Each row is a point. Each copy is the shape, with its points in the same order, turned, moved and blurred by noise. Say if it was mirrored as well.

Shape (6 x 3):
.06	-.64	-.14
.37	.14	-.16
-.53	.23	-.18
-.35	.24	.28
-.51	-.75	-.30
-.06	.13	.16
Copy 1:
.10	-.55	.21
.25	.17	-.26
-.55	.25	-.26
-.38	.44	.02
-.45	-.63	.24
.03	.32	.11
Copy 1 is: only turned
Copy 2 (6 x 3):
.06	-.60	-.17
.48	.01	.09
-.38	.33	-.07
-.37	.13	.33
-.57	-.62	-.39
-.06	.02	.32
Copy 2 is: only turned

Shape, 9 rows:
.02	-.62	-.10	-.14	-.03	-.01
.32	.25	.29	.33	-.30	-.35
-.07	.90	.18	.35	.78	.00
.03	.27	.26	-.20	-.06	-.42
.34	-.51	.14	-.34	-.31	.37
-.03	-.01	.53	.21	-.34	-.49
.43	.31	-.45	.15	.60	.27
.04	-.22	-.31	-.35	-.52	.14
-.19	.06	.15	.12	-.34	-.02
Copy 1, 9 rows:
-.27	-.55	-.19	.00	.15	.29
.11	.31	.12	.52	-.12	.50
.27	.72	.47	.44	.51	-.60
-.26	.35	.38	.08	.13	.39
.14	-.50	-.09	-.31	-.34	.40
-.21	.05	.46	.57	-.09	.60
.39	.31	-.40	.02	.43	-.41
-.36	-.13	-.32	-.25	-.37	.23
-.23	.06	.18	.34	-.31	.09
Copy 1 is: mirrored
Copy 2:
-.06	-.02	-.50	-.37	.12	-.22
.20	.38	-.03	.37	-.34	-.49
-.06	.55	.74	.52	.70	-.18
.00	.23	.27	-.10	-.19	-.56
.00	.35	-.60	-.63	-.25	.07
-.20	.25	-.11	.23	-.40	-.71
.57	.35	.11	.06	.72	.20
.16	-.18	-.20	-.43	-.38	.13
-.25	.07	-.01	.14	-.27	-.15
Copy 2 is: mirrored
